Rows are points. Each copy is the shape, with its points in the same order, turned, moved and blurred by noise. Some copies are also mirrored. Which?
(in the rows, 128 means zero)

Shape (7 x 3):
[[154 111  87]
 [184 143 140]
 [129  83 106]
 [174 127  85]
 [ 89 140 146]
 [108 133 157]
 [109 143 105]]
Copy 1:
[[171 137 156]
 [162 158  86]
 [140 155 178]
 [186 130 132]
 [ 83 121 135]
 [ 86 133 130]
 [123 105 140]]
Copy 1 is: only turned
Copy 2:
[[176 152 109]
 [107 170  89]
 [175 114 110]
 [166 174 101]
 [122 117 176]
 [111 119 155]
 [151 141 164]]
Copy 2 is: mirrored

Shape, 10 rows:
[[107 109 107 120 114 114]
 [135 152 186 155 154 115]
 [100 110 118 103 118 132]
 [143 112 101 118 126 162]
 [ 91 124 125 132 135 117]
 [103 163  92  93  80 193]
 [132 117  99 102 111  55]
 [146  88 146 128 124 108]
 [130 118 157  66 164  83]
 [114 138 130 191 152 152]]
Copy 1, 10 rows:
[[129 116 124 162 157 132]
 [ 55  99 102 132 103  86]
 [135 112 112 151 138 147]
 [141 138 146 125 127 126]
 [106 107 118 173 135 135]
 [166 192  93 157 106 148]
 [ 99 114 112 140 212 136]
 [121  79 127 118 154 106]
 [ 77  79  92 106 152 169]
 [ 93 125 157 177  99  81]]
Copy 1 is: only turned
Copy 2, 10 rows:
[[112 134 118 114 148 106]
 [125 114 171 163 107 164]
 [124 152 121 104 151 113]
 [143 121  85 115 143 122]
 [110 135 136 102 146 127]
 [120 184  43  81 114 150]
 [ 85 156 132 158 190  83]
 [134 122 144 151 132  82]
 [153 174 166 162 179 123]
 [ 92  79 140 103 105 151]]
Copy 2 is: only turned
Copy 3:
[[120 103 103 119 115 124]
 [125 130 179  85 164  81]
 [101  89 117 116 117 131]
 [127 106 144 138 122 163]
 [ 99 116 116 115 132 105]
 [ 80  99 165 147  50 151]
 [169  79  86 122 112  88]
 [150  99 122  86 150 133]
 [132  39 133 112 169  87]
 [106 178 152 120 150 122]]
Copy 3 is: mirrored
Copy 4, 10 rows:
[[ 98 128 112 116 115 109]
 [173 122 194 113 129 113]
 [116 149 117 127 105 116]
 [104 114 126 150  88 149]
 [115 152 135  97 107 118]
 [105 172  93 171 127 186]
 [130 101  75  94 131  82]
 [120 105 144 140 116  82]
 [184 130 110 120  81  69]
 [111 120 195 100 118 165]]
Copy 4 is: only turned

Shape (13 x 9):
[[187 126  92 102 169  69 144 119 120]
 [143 118 172  94 151 156 138  85 140]
 [109 126 106 127 167 136 133 132  56]
 [176 162  93 109 115  76 132 122  91]
 [130  99  93 110  97  77  62 146 108]
 [116 172 131  96  90 159 123 157 152]
 [101 120 145 189  92 158 148 131 139]
 [ 98 132 135 169 127 118  79 138 129]
 [143  93 118 170 139 127 106 140 131]
 [157 127 100 172 136 133 152  90 113]
 [132 143  96 102 113 148  89  74 143]
 [149 100 117 172 114  95 154  85 144]
 [ 93 134 105 143  97 122 115 134 153]]
Copy 1:
[[ 93  98 138  85 104 141  62 108  74]
 [ 75 127  94 116 175 113 109 127 141]
 [124 141 108 116 126 127 158  81  61]
 [111 158 150 102  80 119  67 108  88]
 [150 145 126 113  70 156 112 185  81]
 [127 135 116 118  97  56 143 146 158]
 [157 151 166 131 168 125 163 113 168]
 [129 137 165 152 121 134 160 162 112]
 [122 118 163  89 140 159 146 145 113]
 [100 141 164 106 135 159 120  74 136]
 [ 73 148 111 140  80 140 129 133 153]
 [132 126 176 123 144 177  87 103 150]
 [143 123 147 145  95 122 139 146 147]]
Copy 1 is: mirrored
Copy 2, 13 rows:
[[121  94 161  75 192 131 118 110 166]
 [108 164  98 135 179 149 173 114 145]
 [177  90 137 152 158 176 127 100 115]
 [170 109 145  55 155 117 109  86 148]
 [198 122 158  86 110 129 145 161 172]
 [132 160  87  87  83 171 137 112 127]
 [125 119  79 171  76 108 143 120 127]
 [167 133 121 161  97 135 105 132 175]
 [150 104 118 143 128 121 123 159 162]
 [133  82 102 144 151 111 132  90 166]
 [152 129 101  95 126 158 182  99 201]
 [117  98 132 132 130  74 151 110 173]
 [135 124 129 125  67 140 142 120 155]]
Copy 2 is: only turned
Copy 3, 13 rows:
[[192 185 124 133  73 114 113 174 162]
 [117 157 195 113 138 104  98 130 165]
 [181  93 136 184 134 107  88 157 157]
 [206 139 134 127  82 151 133 174 123]
 [215 125 106 118 117 117 149  93 111]
 [115 101 147 102 108 187 104 117 134]
 [106  85 129 120 177 134 169 152 173]
 [128 108 121 146 137 129 171 111 120]
 [157 142 112 152 158 125 165 127 170]
 [157 146 126 138 160 129 138 193 158]
 [141 166 142 100 156 136 107 138  94]
 [149 145 116  92 144 104 166 184 167]
 [124 102  97 109 136 141 145 128 121]]
Copy 3 is: only turned

Shape:
[[186 131 185 140 125 190 127 159 105 116 113 142]
 [ 97 120  91 116 133  96 105  58 129  97  88 192]
 [ 81 151 124 144 147 146 187  99 136 109 110 150]
 [122 120 161 120 114 131 157 104 109  92 131 142]
 [115 103 156 124 140 183  98 117  88 145 138 146]
 [156 125 138 168 117 152 108 159  91 162 162 143]
 [ 79  99 110 146 142 108 118  97 174  79 105 171]
 [151 120 119 118 112 182 116 156 104 114 121 110]
 [133 103 125 152 153 156 155 105 107  92 101 101]
 [ 68 137  97  82  90 120 118 111 162 136 165 161]
 [ 98 113 120 110  75 134 102  97 169 195 120 159]
 [103 132 101  83  90  83 150  95 164 185 172 122]
 [145 140 172 124 183 154 124 161 103 117 101 118]
 [172  99 131 110 149 185 125 135 128 145 148 168]
 [107 176  87 106  92 123 113  64 172 151 166 128]
 [144 118 182 140 145 168 123 123 132 120 152 111]]
Copy 1:
[[126 138  91 130 121 164  97  71  61 122 104  78]
 [158 117 133 137 106 142 167 170 122  89  98 215]
 [118 120 158 179 134 172 160 154 138 149  82 121]
 [134 110 133 122  93 165 134 146 110 134  95 110]
 [155 117 131 110 117 154 149  68 114 146 137 123]
 [174 157 111 113 120 126  88  72 142 138 121  99]
 [175 108  99 171 113 124 178 183 129 125 103 167]
 [141 119 130 121 152 108 116  96  72 134 118  94]
 [155  88 126 133 153 161 115 130  98 152  77 119]
 [123 138 149 132  89  82 184 171 159 135 147 145]
 [121 172  88  92 133 115 176 138 165 127 156 160]
 [ 85 123 138 103 106  86 118 172 203 144 156 156]
 [145  96 121 166 141 188  95  94  88 121 144 101]
 [124 123 114 149 110 113 113  55 107 163 120 151]
 [ 88 112 134 116 123  73 172 137 197  87 117 141]
 [144  92  86 133 114 150 127  93 125 141 116  79]]
Copy 1 is: mirrored
Copy 2, 16 rows:
[[141 176  90 146 146 108 121 173 167 147 173 141]
 [ 43 136 168 128 141 128 192 100 127 139  70 139]
 [149 154 165 103 163 138 161 110 112 129  90 115]
 [ 98 159 146 126 169 113 113 119 120 122 123 108]
 [108 125 112 102 176 146 129 122 162 125 155 172]
 [129  89  81 129 145 127 103 157 156 112 136 150]
 [ 94 144 145 144 147 112 173  71 101 144  59 157]
 [130 123 108 117 134  82 131 119 166 148 177 125]
 [140 161 167 107 150  80 131 111 156 128 107 151]
 [ 89  79 133 123 138 171 147  70  75 150 119  94]
 [ 92  84 137 115 114 179 142 120  62 172 138 148]
 [ 99  88 164 100 100 180  96  93  72 133 103  94]
 [143 193  91 114 115 122 131 126 177 105 135 135]
 [121 135 105 128 145 155 100 135 177 186 125 147]
 [113  72 194 148 119 188 147  94  98 131 129 102]
 [143 165 130 142 151 140  96 111 149 124 145 154]]
Copy 2 is: mirrored
